Each row of a before or after table is a point. One or more steps were done to the points. Then noise was added and the rows were shuffled. The steps act on columns, c1 being the first. What was done? A step turns or swaps two columns, mirrors them in a line or flattens them onto one, adds a multiple of one to another, or multiplies or shifts one. Angles are multiples of 10 degrees, from the lower column toward the higher: turns from -170 to 170, lines from 10 to 170 but not 90. Use the fewest steps. Two steps may share a column if one is a turn and the other turns, adds or multiplies; they go together, in the order done. Otherwise the lowest column goes first.

Before (13 x 2)
[[  0  26]
 [ 12 -44]
 [-12  30]
 [ 57 -12]
 [ -3  -9]
 [-16  -2]
 [ 58  16]
 [ 46  33]
 [-21  22]
 [-33  20]
 [ -5  -9]
 [ -9 -23]
 [ -6  20]]
After (13 x 2)
[[-27  48]
 [ 11  -6]
 [-33  -6]
 [-24 -27]
 [ 22 -13]
 [-28   5]
 [ -7  57]
 [ 47   5]
 [ 22  57]
 [-26 -16]
 [ 10  -7]
 [-25  -2]
 [ -5 -19]]
Steps: turn c1 and c2 by 80 degrees

Before (13 x 4)
[[ 40  30 -20  26]
 [  0   6 -56 -16]
 [ -7   3 -38   3]
 [ -6 -18 -23 -35]
 [-27  21 -25 -46]
 [ 10 -13  -7  10]
 [-38  -4  28 -24]
 [ 34  32  -7 -40]
 [-17 -33  18  19]
 [ 12  43  40 -43]
 [-12   5  27   8]
 [ 30  10  24 -12]
 [-38   1 -24 -29]]
After (13 x 4)
[[ 51  22 -39 -12]
 [-14 -35  41 -22]
 [ 37  43  10  27]
 [-40  30 -41  31]
 [  2   7  18  32]
 [  1   3 -38  -5]
 [ -5   4  23 -15]
 [ 27  34 -26  47]
 [ 34 -19  -8   6]
 [ 34  -4  31 -27]
 [ 40   3 -26 -27]
 [ 15   5 -58   3]
 [-12 -13   3   5]]
Steps: turn c1 and c4 by 110 degrees; add -0.7 times c2 to c3

Before (10 x 8)
[[ 14  26  22   8   4  -9  -5  38]
 [ 58   4  48 -35 -22   7  43 -31]
 [ 13  13  51 -13  60  38  30  -7]
 [ 17  16  39 -26  30  41  -3   9]
 [ -3 -13  21  21 -37 -15   8   9]
 [  6 -37 -19   5 -33 -26  -5  36]
 [-23 -18   7  -2 -26  -1 -41  -8]
 [ 46   6  39   9  35  28  -2 -13]
 [  2 -19  41   1  13 -26 -23  41]
 [ -7  -8 -10  -6 -16 -39 -16 -11]]
After (10 x 8)
[[ 29 -40  30 -25  31  17  -3  -8]
 [ -6   0  -6   0 -25 -15 -41   3]
 [-10  25  -9   8  -8 -33  -3  47]
 [ 31 -38  32 -13  48  12  29 -35]
 [ 47  -9  59 -32 -36   6  42 -11]
 [  7  11  14  24 -25 -13  13  24]
 [ 14  15  18   6  23  26  -6  31]
 [-10  40 -12  -8 -18  -8 -15  -2]
 [ 39 -33  51   8  24   3  -6 -31]
 [ 24  24  26  -3  31 -21 -22  26]]
Steps: flatten c1 and c3 onto the line at 50 degrees; turn c2 and c6 by 90 degrees; turn c5 and c8 by -30 degrees

Before (9 x 9)
[[-14   2  -4 -22   4  -2  -3   3   4]
 [ -5 -16   2  -9  -9  60  -8  -5 -34]
 [ 17   7 -30   7  -3 -14   7 -24   4]
 [-10 -19 -12  -3  -5  13   8  19  -4]
 [-16   3  -2  10 -12 -10   5   5   3]
 [ -3 -11  -5  -5 -16 -13  -6  16  -5]
 [ -1   1  -7   4   2   1  -1  22 -12]
 [ -5  -2 -19   9  -7  -6 -13  14  10]
 [-10 -17   4  -3  10  -4  -7   8   1]]
After (9 x 9)
[[-16 -11   2  -4 -11  -9   4   7   2]
 [ -8  -1  -4  17  10  -4  -6   7   0]
 [-14  23   2   4   3  -4  -2   3   3]
 [ 18  -6  37  -8  -4 -14  10 -14   4]
 [  0  -5  -3  -3   2   0  -2  23 -11]
 [ -9   1   5  21  -6  14   7  23  -2]
 [ -5   4  -1  13 -14 -13  -5  19  -6]
 [ -6   7   0  20 -10  60  -9  -5 -35]
 [ -3  -8  12   0  -7  -5 -15  21   9]]
Steps: mirror c2 and c4 in the line at 140 degrees; mirror c3 and c8 in the line at 100 degrees

Before (13 x 12)
[[  7 -11 -11   8  -1   7  -4   9  -2   9 -34  11]
 [ -4  -8   4   7  -3  10  -1  25 -15  14   4  -8]
 [-56  59 -11   0   5  -5 -21  -3  -6 -19   3  -1]
 [ 24 -18   7 -12   4  -7   4   1 -12 -46  -3  14]
 [ 13 -14   6 -22  24  17  12  -2  -4  -2  -9   9]
 [ 17  -8   6   5  -7   5 -21  -5  -7  -3   7 -27]
 [ 23   6   1   7  -8  19  -1  -1  -9   6  15   5]
 [-16 -12 -34  19   7  14  -5   7  -1   0  16 -13]
 [-17  36  -8 -28 -10   0   2   7   4 -31  -2  -2]
 [-24 -16 -25 -24  -3 -29 -24   4  13  14  17  13]
 [  8 -15   6   3   9  -4   5  22  31   5   7   6]
 [ 24  13   3 -13  13   0 -25  27  -1 -13   4  -5]
 [ 22  11  -1  -7   8 -12  11   1 -14   1  -7  -4]]
After (13 x 12)
[[  4 -12  -5  -1 -11  -6  -6  -3   7   8 -33 -12]
 [-31 -16 -10 -17 -23 -25 -15  14   3  12  18  18]
 [ 24  11  -5  -7   2  -3   3 -13   1   2  -7  13]
 [ 13  13 -10 -12   9   6 -31  -2  27 -13   3   3]
 [-58  60 -12   2  -7  -1   0  -4  -3 -19   4   3]
 [ 21   6   9  12  -3   6  -9 -10  -2   7  14 -19]
 [ 15 -14 -16 -25  18   0   8  -4  -1  -3  -9 -20]
 [ 25 -15  -2 -12   8 -16  -5 -13   2 -47  -4  -3]
 [-14  39   5 -29 -13   2   7   3   8 -31  -2   1]
 [-16 -12 -23  23 -26  19   1  -2   8   1  16  -6]
 [ -4  -8   4  10   1  12   1 -15  25  14   4  -6]
 [  9  -7   9   9   2  25 -26  -6  -5  -5   5  10]
 [ 11 -14  -5   7  10  -8   2  31  23   6   6   0]]
Steps: turn c1 and c7 by -20 degrees; turn c3 and c5 by 60 degrees; add 0.3 times c11 to c4; mirror c6 and c12 in the line at 150 degrees; swap c8 and c9

Before (13 x 18)
[[  6  -2  -5  -6  -3   2  -6 -13   1  -3  -6  -9  -9   0  -9  -4   0   8]
 [ -2   8  -4  -5   9  -2 -10   0  -2  -4  10  -6   9 -10   5   5  -3   5]
 [ 11 -10  -6   7  -4 -12   0 -10  -3  -9 -11   6  -7  -6  -3  -7  13  -1]
 [  6  12   1  -5  -8 -10  -8  15   6   0   6 -10   5   0   1  -5   3  -1]
 [ 11 -10  17  -2   8   0  -6  10  10  -7   0 -10  10   3 -20 -12  10 -15]
 [  2 -10   8  16   5  -8 -19   4  -5  -5  -6 -12   7   3  -6   8 -10 -11]
 [  4   8  16  12  -7 -13  -2 -13  14  12  -4  -9  -1  -1   2   5  -8  -6]
 [ -7  16  -6   4  -3   7  -5  12   2  12   6  -5   7  -5   4 -14  14   5]
 [ 12   2  17  -6  -5  -3  -5   0   3   6  -6   7  -2   7   3   7   1   5]
 [-12   9 -10  10   5   0  -3  -8  12  13  -6  10   1   8  -7   4   7 -18]
 [-13   5  15  11   2   8  -8  13  13   3 -11  -7   7  -2 -18  -5 -11 -11]
 [  1   9 -10  -2  -8 -19 -11  -2  -7  11   4  11   8  -1 -19   9  10  -5]
 [-16  -5 -10 -10  11   7 -10 -11  -9  -5   4 -14  -6 -14   2   3  -2  -9]]
After (13 x 18)
[[ 10 -10  17  -2   8  -2  -7  10  10  -8  -1  -9   9   2 -59 -29  10 -14]
 [ 13   2  18  -5  -6  -3  -6   1   4   6  -7   7  -1   5   9 -11   2   5]
 [-13   7  15  12   2   6  -8  12  13   5 -11  -6   9  -2 -54  15 -11 -11]
 [-13  10 -10   9   5  -2  -3  -9  13  13  -5  10   0   9 -22  20   6 -18]
 [  3   8  16  12  -6 -18  -3 -12  14  13  -4  -9  -3   0   6  -2 -10  -5]
 [  6  11   2  -6  -9 -13  -7  16   5  -1   6 -11   5  -1   3 -13   3  -2]
 [  1  -9   9  15   5  -7 -17   4  -6  -6  -5 -12   7   4 -18   5 -11 -11]
 [ -6  16  -6   4  -3   6  -5  12   2  12   6  -5   7  -5  10  -3  13   6]
 [ -2   7  -3  -7   9  -2 -10   0  -2  -3   9  -5   9 -10  16   7  -3   5]
 [  4  -2  -6  -5  -3   3  -6 -13   1  -4  -6  -9  -9   0 -26 -14   0   6]
 [-16  -5 -10 -10  11  10  -9 -11  -8  -6   3 -14  -7 -15   5  26  -2  -9]
 [  1  10 -11  -2  -8 -16 -12  -1  -8  10   4  12   8  -2 -57   7   9  -6]
 [ 11  -9  -7   6  -4 -10   0 -12  -1  -9 -11   6  -6  -5 -10 -23  12  -1]]
Steps: add -1.5 times c1 to c16; add -0.3 times c9 to c6; multiply c15 by 3

Before (9 x 24)
[[ -7 -28  -6  -5  21 -21  30  -5   6  -9   4 -13   3  -4   7 -27  16  -5
    2 -18  13  12  15   4]
 [ -4 -14  -5 -18  24 -60   9  -4  19 -20  26 -11  11  -3  24 -15   3 -23
   17 -14  12  -4 -16   9]
 [-32   3  -7  -6   9  25  -1   8   5  22   9  11  -3  25   9  -9  29  20
    9   7 -25   0 -15 -19]
 [ -4  -7  18 -23 -23   9  -8  17 -40 -15  13  17  -7   3  21  25  30  -3
   12   9  -8 -53  34  12]
 [ -8  -3  19  -8  -4  17   2   0  -8 -23 -10  22   9  -9   6   4  18  20
    3  11  -5 -57  33  17]
 [ -2   4  11 -32  27  -9  25   7 -18 -29  13  -8 -12  -1   7 -23   3 -13
   -4  -9  14  -8 -22  13]
 [-27   3  -2 -14  25  42  -1  12 -17  22   4  -9   3   6   2   3 -11  21
    3 -10 -29  -6   3 -18]
 [  0 -15  -5   1  29 -53  10   8  -2 -20  16 -16   5  17  12   4  -4 -26
   -3  11  19  14 -10  28]
 [-32 -20   7  -1  12  32 -10  29 -14  25  16  -7  15  -2  16 -13  12  32
   11  19 -22  -1  -4  -2]]
After (9 x 24)
[[-26   1  -1 -15  24  41  -1  12 -18  22   4  -3   1  24   2   6 -14  23
    5 -10   6  -5 -26 -20]
 [ -7 -10  -3 -20  25 -58  12  -6  20 -20  25 -10  11  26  24 -15   3 -22
   17 -14  11  -4  27   8]
 [ -2 -17  -4   0  31 -57  10   7   1 -20  18   4   5  42   9   6  -3 -25
   -4  13   3  14  19  26]
 [-29 -19   7  -1  11  33  -8  29 -14  25  16 -10  15  16  16 -12  11  33
   11  21  10   1 -30  -3]
 [-32   3  -7  -6  10  25   0  10   5  23   7  33  -2 -17  10  -6  27  21
    8   7  24  -2 -21 -21]
 [ -8  -3  18  -8  -4  16   0  -2 -10 -23 -10  12   8 -53   6   4  17  20
    2  11 -28 -57 -23  17]
 [ -2   1  12 -31  26  -9  23   5 -18 -29  13  -7 -12  20   8 -22   1 -16
   -4 -10  19  -6  25  12]
 [ -9 -31  -8  -6  20 -23  31  -5   4 -11   2 -14   3  29   6 -25  13  -5
    2 -18 -18  10  15   5]
 [ -5  -8  18 -25 -23   8  -6  17 -39 -16  11  16 -10 -39  23  22  29  -2
   13   9 -30 -51 -25   8]]
Steps: multiply c12 by 2.5; turn c12 and c14 by -70 degrees; turn c21 and c23 by 110 degrees; add -0.5 times c20 to c23

Before (13 x 48)
[[-21 -16  27  -2 -16   8   5 -22   0  52  16  -7   3 -10  -3  12  12  -7
   -5   0  29  38  28   0   3  41  13  -5 -26 -22  -4  38  -7  28  11 -19
    1  -7 -13  -8  21 -10 -28 -23   5 -12  10  17]
 [ -4   0  24  -7 -24 -16   2  20 -10  26  12  18 -15  25  -6   3   2  29
   -1  11   1  12 -11 -13  -3   9  28 -35 -41   3   0  42  -1  53  -6 -22
   28  23  18 -19 -32 -12  10  30   8  -2 -11 -15]
 [-11 -18 -22 -14  14   9  19  -3 -18  -7 -25   7  13 -11   0  12   0   9
  -18   7 -17  23 -33 -14  24 -25  -5  -2  28   5 -17 -21  46  10 -28  27
  -13 -23  -4   6  13  18   4  18   6  13 -20   0]
 [  0 -24  13  13 -22 -10  10  19 -13  24  32  11 -10   3   2 -10   8  14
    2  33  17  15  -6  20 -12  25   1 -17 -23 -21   2   4 -15  48 -13 -32
   13  18   3   8 -18 -12 -22  35 -19  -6 -19 -15]
 [ 23  23 -10  -7  -4  -3  16   1 -43  -9 -41   7  23   9   3   5  -6  19
  -31   5  -1  12 -14 -31   9 -16  -3  15  16  -7   3  -9  17 -10 -35  12
   -9 -43 -20   9  21   7   5  17 -25   3  -9 -17]
 [  4   4  -1  -2   2  27  24   9 -22  -7 -39  -4  17  -9 -21   8  21   7
  -13   4  -9 -13 -30 -12  15  -9   7 -18  21  16   3 -20  15   4   0  27
   -9 -15 -28   5  14  19   4  -6 -39 -13  -2 -14]
 [  2   2 -13   3  17   6  20  21 -26 -11 -51   6  15 -19  32 -20   3  15
  -29  23  -9   8 -26  -5  11  15   5 -20   2   5  -3  -3  35  -2 -24  18
   -5 -35 -31  -5   8  22   6 -10 -13  14  -7   8]
 [ 29 -27  15  -6 -14 -23  25 -13   8   1  14   5  -4  26  -7 -13  -6  16
   -5   5  27  23 -18   6   2  42  20 -34 -24   7   5  24 -11  52 -30 -20
   16  31  35  -3 -43 -27 -13  15  -6  -7   5 -24]
 [ 19 -16 -28  -2  21  21  -9  -4 -12  -2 -30   1   3 -15  -8  13  16  22
  -41   3  -9  -1 -25 -20   1  12 -19 -21  20  -5   4   8  20  -5 -19  10
   12 -32 -33   3  13  21   7  15  -5   3 -11 -33]
 [  8 -19  -3 -18   4   5   2   7 -12 -11 -48 -10  26  -7   7   3   0   5
  -32  22 -21  18  -5 -21   4  -5 -11  -7  22  -6 -18  21   8  16  -9   9
   -9  -7 -18  29  13  22  24   8 -32  -5  -8   9]
 [-22 -14  31   4   6  -5 -11   4  -8  26  60  12  -8   2   3  -5  -6 -12
  -17  -9  12  16  18   0   8  38   3 -12  -7 -17   9  29  -3  10  16 -52
   29  14   9  -5  10 -18 -18 -25 -10 -40  25  27]
 [-12 -10  24 -19  11   1   0   1  -3  59  42 -33  27 -23 -10   9 -13   6
   -5  39  15  31  25   6  13  33  18 -15 -15  -4   0  26  -8  -8  18 -49
   37  -1   4  -7  13 -29 -23 -30  -6 -40   2   5]
 [  0   1 -11   8  -1  12   2   6   8 -25 -30  -8   4 -11  17   6  23   5
  -21  16 -12  23 -36 -23  17 -12  20  -4   9 -13  22 -14   0  -1 -39  25
   15 -20 -14  14  15   6  31   3 -19   7 -18 -20]]
After (13 x 48)
[[ -3  -1  25  -8 -25 -15   2  19  -9  27  12  19 -16  25  -5   2  42  25
   -2 -16   2  13 -11 -13  -2   8  27 -35 -27   2   1  -8  -1  52  -6 -23
   27  23  16 -18 -33 -11  10  29 -11  28 -10 -14]
 [-21 -15  28  -1 -17   8   6 -22   0  53  16  -8   3 -10  -4  12  34  -6
   -5   5  29  39  28   1   4  40  12  -4 -17 -22  -3 -20  -7  29   9 -21
    1  -6 -13  -8  21 -10 -29 -22 -18  14  11  19]
 [ 18 -16 -28  -2  22  20  -8  -5 -12  -1 -31   1   3 -14  -8  13   5  17
  -42 -14  -8   1 -26 -19   2  11 -18 -21  14  -5   5 -18  19  -7 -20  10
   12 -33 -33   3  14  20   7  16   6 -11 -11 -31]
 [-13 -10  24 -19  11   1   0   0  -2  59  41 -33  27 -22 -10   9  28  34
   -5  20  15  31  25   5  14  32  16 -15  -3  -3   1   8  -8  -9  16 -51
   37  -1   5  -6  13 -29 -25 -29 -44   3   2   5]
 [ -1   2 -13   8  -1  12   1   5   9 -24 -31  -9   4 -10  17   6 -20  15
  -21   6 -11  22 -35 -22  17 -13  21  -5  20 -12  22 -22   0  -1 -39  26
   15 -18 -13  13  14   5  31   2   6   5 -19 -20]
 [ -1 -23  12  12 -22  -9  10  18 -14  24  33  12 -10   2   2  -8   1  34
    2  12  18  14  -7  19 -11  27   1 -17   6 -21   1  -9 -16  48 -15 -32
   14  19   4   8 -18 -12 -23  34 -15  26 -20 -15]
 [ 29 -27  16  -6 -15 -22  24 -13   6   1  14   4  -5  26  -7 -13  24  14
   -4  -8  27  23 -18   5   2  42  20 -35  -8   7   6   2 -12  54 -29 -19
   16  30  35  -4 -44 -27 -12  15 -13  18   6 -24]
 [ 24  22  -9  -6  -3  -2  17   0 -41 -11 -40   8  24   8   3   5  -9  16
  -31 -12   0  12 -15 -30   7 -16  -2  14  29  -7   5   7  18  -9 -34  11
  -10 -44 -20  10  19   8   6  17   3   0  -9 -16]
 [  2   3 -13   3  17   6  19  21 -25 -12 -51   5  14 -19  33 -20  -4  27
  -28   2  -9   4 -26  -4  11  15   5 -19  12   6  -3  -1  35  -2 -25  19
   -5 -34 -30  -6   9  24   6  -9  10   9  -5   8]
 [  8 -19  -4 -18   4   5   2   5 -13 -11 -48 -11  26  -8   6   3  20  19
  -32  10 -22  19  -5 -20   3  -5 -12  -6  39  -6 -18  -4   9  15  -9   8
   -9  -8 -20  30  12  22  24   8  -3  -5  -8   9]
 [-11 -20 -21 -14  14   9  19  -2 -18  -6 -26   8  14 -11   1  13 -20  12
  -19  -2 -17  23 -32 -13  24 -25  -5  -2   9   5 -17   4  46  10 -27  26
  -13 -23  -5   6  13  19   4  17  22 -21 -20   0]
 [  4   4  -1  -2   2  28  25   9 -22  -8 -39  -5  18  -8 -22   8 -22   7
  -13  -3  -8 -12 -30 -12  15  -7   8 -18  44  16   3 -17  15   5   1  27
  -10 -16 -28   5  15  20   4  -8 -13  -3  -2 -14]
 [-22 -14  31   4   6  -5 -12   4  -8  26  61  13  -9   3   2  -3  31 -16
  -19   3  13  17  17   0   9  37   3 -13   5 -18  10   1  -2   7  17 -53
   28  14  10  -5  11 -17 -18 -25 -41  -3  26  27]]
Steps: turn c17 and c32 by -100 degrees; turn c18 and c20 by -50 degrees; turn c29 and c45 by 60 degrees; turn c45 and c46 by -70 degrees
